Every row gives one point. A path goes straight from each point to the next, and from the last back to the first. The post is the endless flat space through its rows: a point in 2 columns, a line in 3, a plane in 4, and so on, so that a path can go around it. Count how often the path circles the post. Going back the other way cancels.

Post (1 x 2):
[[0.5 0.8]]
Path:
[[-6.5 -0.7]
 [-1.4 -0.5]
 [-5.2 -0.1]
 [-0.5  3.0]
 [ 3.4  3.6]
 [ 5.1 -1.6]
 [-1.6 -1.2]
 [-3.5  2.3]
 [ 0.6  1.9]
 [ 4.1  0.8]
 [-0.7 -2.3]
 [-1.9  0.0]
 [-3.7  2.7]
 [-3.3 -1.8]
 [ 2.9 -0.5]
 [ 2.2  2.0]
 [-1.8  2.0]
 [-5.2 -0.3]
 [ 1.3 -1.5]
 [ 5.1  0.4]
 [ 2.7  4.3]
 [-5.6  1.0]
 [-0.8 -1.5]
 [ 1.6 -1.5]]
Times around: 0

Post:
[[ 3.2 -2.1  0.2  0.3  0.6  3.2]
 [ 2.2  0.0 -1.8 -1.4 -2.1  2.4]
 [ 1.3  3.7  3.8 -2.1  5.5  0.2]
 [ 0.5  1.0 -5.1 -0.6 -2.0 -3.7]
 [ 0.1 -1.7  1.5 -0.9 -0.1  0.5]]
Path (28 x 6):
[[ 3.8  4.7 -1.2 -1.7 -3.2  4.0]
 [ 3.2  4.5  5.5 -3.2  0.2  2.9]
 [ 4.5 -2.2 -0.1 -3.6  0.8  1.2]
 [ 2.9  0.9 -3.4 -2.3  3.8  0.7]
 [ 1.0 -6.1  1.6 -0.2 -0.2  2.9]
 [ 1.6 -0.1 -2.3 -1.8  0.6  1.6]
 [-3.0  3.1 -0.5 -1.4  4.7 -2.5]
 [-3.3  7.3  2.7 -1.8  1.2 -3.8]
 [ 0.7 -1.0 -0.2  2.6  3.2 -0.2]
 [-0.7 -0.9 -0.3 -2.1  6.5 -1.8]
 [ 2.4  0.3 -0.3 -3.9 -0.7  0.3]
 [ 2.2 -0.8 -0.7 -2.6 -2.6  0.3]
 [ 0.1 -1.0 -0.1 -3.4  2.0 -0.4]
 [-0.6  0.3  0.7  0.7  5.4 -1.9]
 [ 2.3 -3.1 -2.8  5.7  0.7  2.1]
 [ 3.0 -1.1  6.7  0.0 -0.4  2.7]
 [ 2.4 -4.3  1.9  0.5  0.1  1.4]
 [-1.6  4.6  1.3 -1.1 -3.3 -3.9]
 [-0.3 -3.3  0.9  1.7 -1.4  3.7]
 [ 3.1 -2.0  0.6  0.9  4.2  2.7]
 [ 3.6  0.0 -1.2 -3.8  3.0  3.9]
 [ 3.3 -0.3  1.3  0.4  4.5 -3.4]
 [ 1.5  3.0  1.3  0.0 -0.3 -0.5]
 [-2.4  2.4 -0.5 -2.2 -1.3 -6.2]
 [ 2.7 -3.6 -4.2  0.0 -0.5 -3.3]
 [-2.0  3.3  0.6 -6.9 -3.0  2.4]
 [ 4.9  0.5  0.3 -3.9  3.8  0.3]
 [ 3.8 -3.5 -0.2 -0.7 -6.1  4.2]]
Times around: 0
